Each row of a before or after table is a point. One or more steps were done to the points. Then noise was added and the rows were shuffled. The steps act on columns, c1 being the first. What was done? A step turns or swaps two columns, mirrors them in a line or flattens them onto one, adds a multiple of one to another, or multiplies or shifts one. Angles are multiples of 10 degrees, from the lower column toward the higher: turns from -170 to 170, lines from 10 to 170 but not 90. Use the fewest steps. Two steps may share a column if one is a turn and the other turns, adds or multiplies; they go together, in the order done. Otherwise the lowest column goes first.
In the rows, 128 means zero.

Before (9 x 2):
[[124, 128],
[134, 163],
[165, 132],
[125, 151],
[217, 168],
[137, 138],
[191, 134],
[150, 194],
[93, 123]]
After:
[[192, 179],
[136, 164],
[96, 102],
[150, 207],
[141, 146],
[216, 229],
[124, 149],
[166, 157],
[123, 125]]
Steps: add 0.7 times c1 to c2

Before:
[[185, 87, 125, 64],
[78, 146, 118, 141],
[135, 189, 124, 160],
[174, 82, 91, 92],
[126, 117, 109, 92],
[74, 120, 101, 154],
[65, 83, 96, 60],
[111, 130, 194, 95],
[162, 107, 188, 66],
[144, 134, 170, 122],
[177, 185, 199, 87],
[169, 192, 202, 120]]
After, 12 rows:
[[173, 78, 167, 156],
[138, 194, 125, 100],
[83, 146, 137, 111],
[116, 128, 65, 170],
[128, 114, 149, 162],
[144, 129, 86, 149],
[64, 85, 167, 191],
[69, 124, 146, 96],
[175, 190, 62, 176],
[185, 85, 137, 191],
[161, 108, 76, 195],
[167, 189, 57, 147]]
Steps: turn c3 and c4 by 170 degrees

Before:
[[100, 162, 122, 114, 90, 129, 179, 164],
[120, 102, 143, 148, 160, 168, 177, 76],
[126, 62, 110, 77, 107, 155, 207, 145],
[119, 158, 102, 186, 171, 149, 122, 76],
[42, 152, 117, 168, 126, 114, 163, 129],
[120, 196, 136, 106, 100, 7, 155, 142],
[155, 197, 175, 139, 160, 114, 202, 114],
[114, 104, 87, 188, 135, 174, 164, 142],
[91, 58, 73, 101, 106, 154, 146, 44],
[62, 187, 92, 79, 133, 133, 115, 119],
[14, 141, 205, 118, 155, 169, 141, 179],
[79, 117, 92, 163, 138, 33, 164, 113],
[55, 112, 157, 141, 210, 119, 193, 154],
[111, 114, 174, 189, 134, 145, 133, 151]]
After:
[[135, 99, 164, 157, 125, 132, 67, 94],
[157, 161, 89, 104, 117, 128, 91, 178],
[200, 113, 212, 145, 131, 128, 77, 177],
[143, 113, 153, 195, 83, 126, 130, 151],
[182, 115, 121, 170, 163, 128, 86, 125],
[138, 104, 119, 198, 171, 126, 101, 151],
[129, 64, 105, 95, 136, 130, 60, 169],
[165, 61, 89, 124, 168, 127, 83, 55],
[102, 197, 173, 121, 93, 127, 51, 144],
[133, 197, 100, 83, 112, 126, 108, 148],
[217, 146, 123, 161, 141, 130, 93, 139],
[138, 158, 159, 176, 166, 127, 117, 78],
[243, 140, 180, 115, 59, 125, 133, 183],
[193, 188, 122, 66, 166, 128, 138, 115]]
Steps: multiply c1 by -1; add -0.3 times c2 to c4; turn c3 and c5 by -70 degrees; multiply c6 by 0; mirror c7 and c8 in the line at 80 degrees

Before (9 x 11):
[[101, 37, 114, 140, 89, 119, 140, 115, 126, 130, 137],
[162, 174, 81, 180, 148, 42, 141, 148, 75, 96, 119],
[122, 87, 123, 131, 58, 167, 209, 125, 106, 152, 118],
[66, 106, 161, 136, 121, 142, 104, 113, 163, 147, 40],
[136, 81, 176, 80, 64, 139, 126, 122, 160, 160, 99],
[154, 182, 108, 233, 144, 63, 140, 211, 105, 107, 172],
[46, 143, 126, 58, 137, 153, 114, 98, 186, 134, 98],
[169, 52, 122, 151, 145, 126, 239, 124, 131, 67, 138],
[113, 80, 147, 86, 128, 206, 113, 83, 142, 182, 102]]
After:
[[96, 34, 120, 134, 88, 117, 135, 110, 120, 137, 120],
[166, 51, 123, 34, 150, 124, 247, 127, 109, 61, 121],
[40, 141, 136, 71, 131, 152, 115, 108, 119, 140, 194],
[121, 83, 125, 49, 59, 176, 210, 127, 153, 149, 122],
[62, 100, 151, 164, 119, 141, 98, 111, 168, 145, 216],
[138, 82, 154, 91, 75, 145, 131, 128, 124, 167, 171],
[148, 176, 109, 220, 154, 71, 144, 208, 106, 108, 86],
[109, 80, 139, 106, 130, 195, 115, 94, 137, 180, 153],
[159, 175, 97, 163, 156, 49, 138, 142, 174, 92, 86]]
Steps: multiply c3 by 0.7; add -1 times c7 to c4; turn c9 and c11 by 130 degrees

Before (9 x 14):
[[44, 105, 119, 54, 123, 130, 67, 204, 201, 149, 56, 132, 160, 134],
[161, 139, 124, 137, 166, 77, 93, 79, 141, 115, 159, 112, 109, 113],
[67, 181, 153, 138, 169, 137, 142, 131, 157, 142, 146, 183, 190, 107],
[60, 158, 116, 184, 135, 109, 82, 93, 21, 76, 126, 129, 84, 120],
[54, 64, 151, 41, 188, 127, 108, 134, 181, 65, 7, 99, 137, 137],
[120, 140, 133, 90, 129, 101, 143, 123, 146, 125, 71, 101, 189, 91],
[118, 66, 171, 45, 115, 126, 117, 117, 168, 123, 74, 145, 105, 140],
[115, 175, 145, 126, 184, 116, 81, 114, 43, 152, 137, 126, 89, 109],
[143, 195, 174, 201, 160, 114, 132, 125, 94, 120, 134, 130, 76, 151]]
After (9 x 14):
[[150, 198, 147, 88, 153, 133, 146, 140, 183, 152, 108, 171, 123, 182],
[155, 201, 175, 123, 127, 128, 57, 136, 153, 117, 112, 177, 121, 116],
[106, 67, 170, 132, 142, 100, 209, 156, 105, 124, 163, 148, 140, 101],
[106, 142, 134, 132, 123, 84, 162, 176, 104, 128, 142, 66, 115, 158],
[73, 103, 150, 77, 213, 55, 218, 183, 96, 60, 205, 115, 104, 101],
[82, 198, 152, 87, 136, 140, 115, 114, 100, 144, 126, 75, 191, 137],
[100, 104, 121, 41, 135, 42, 219, 99, 84, 153, 177, 101, 141, 97],
[173, 161, 124, 129, 154, 155, 134, 171, 112, 119, 66, 143, 111, 142],
[135, 158, 116, 34, 118, 139, 90, 157, 197, 74, 115, 169, 125, 178]]
Steps: turn c4 and c7 by -110 degrees; turn c1 and c4 by 50 degrees; turn c2 and c5 by -30 degrees; turn c6 and c11 by 130 degrees; turn c6 and c8 by 140 degrees; turn c9 and c14 by -160 degrees; multiply c9 by 0.7; turn c12 and c13 by 80 degrees

Before (10 x 20):
[[142, 123, 115, 135, 114, 138, 102, 90, 138, 124, 140, 135, 139, 136, 121, 116, 138, 107, 131, 118],
[119, 148, 133, 102, 121, 115, 125, 139, 115, 102, 152, 117, 104, 107, 122, 135, 139, 98, 121, 110],
[96, 76, 112, 161, 135, 149, 99, 147, 155, 124, 104, 125, 159, 126, 113, 100, 143, 157, 113, 120],
[106, 167, 88, 119, 111, 127, 111, 113, 105, 123, 149, 106, 114, 164, 170, 123, 111, 117, 129, 119],
[168, 77, 128, 108, 100, 144, 113, 136, 125, 119, 131, 124, 121, 147, 104, 125, 114, 131, 127, 123],
[168, 128, 130, 134, 115, 128, 66, 121, 116, 83, 121, 155, 129, 128, 113, 117, 104, 119, 126, 121],
[133, 175, 105, 127, 147, 143, 124, 139, 105, 158, 134, 171, 136, 131, 132, 163, 118, 153, 137, 125],
[114, 105, 135, 132, 126, 102, 128, 117, 149, 142, 134, 103, 119, 150, 140, 118, 121, 114, 115, 135],
[164, 115, 96, 172, 119, 146, 82, 81, 108, 120, 120, 152, 119, 138, 103, 97, 156, 152, 125, 104],
[125, 87, 119, 116, 116, 124, 156, 123, 100, 127, 141, 123, 98, 134, 114, 139, 147, 92, 154, 138]]
After:
[[247, 173, 126, 122, 97, 142, 144, 135, 131, 119, 130, 110, 104, 147, 106, 123, 115, 126, 127, 123],
[142, 86, 61, 91, 147, 142, 144, 139, 146, 158, 136, 149, 152, 133, 132, 164, 120, 137, 108, 124],
[169, 137, 89, 127, 116, 140, 140, 92, 114, 122, 140, 138, 137, 136, 124, 116, 138, 155, 130, 121],
[61, 87, 10, 144, 114, 130, 138, 115, 148, 123, 150, 109, 125, 167, 170, 121, 112, 141, 116, 117],
[101, 102, 143, 122, 122, 113, 115, 138, 143, 101, 153, 99, 112, 106, 123, 136, 141, 129, 124, 110],
[248, 127, 134, 108, 115, 126, 178, 121, 139, 83, 121, 146, 129, 130, 111, 118, 102, 120, 124, 121],
[87, 147, 152, 150, 125, 102, 119, 118, 116, 141, 136, 119, 113, 152, 141, 117, 122, 154, 151, 135],
[238, 134, 33, 131, 119, 146, 181, 77, 148, 119, 122, 179, 115, 138, 101, 97, 153, 123, 121, 103],
[32, 185, 80, 147, 137, 149, 168, 147, 112, 124, 105, 155, 136, 124, 110, 102, 144, 113, 152, 120],
[117, 157, 101, 125, 114, 125, 85, 124, 142, 127, 141, 114, 84, 132, 117, 139, 148, 144, 91, 137]]
Steps: multiply c1 by 3; mirror c2 and c13 in the line at 80 degrees; multiply c3 by 3; turn c4 and c12 by 60 degrees; turn c7 and c18 by -150 degrees; add 1 times c10 to c18; turn c9 and c19 by 150 degrees
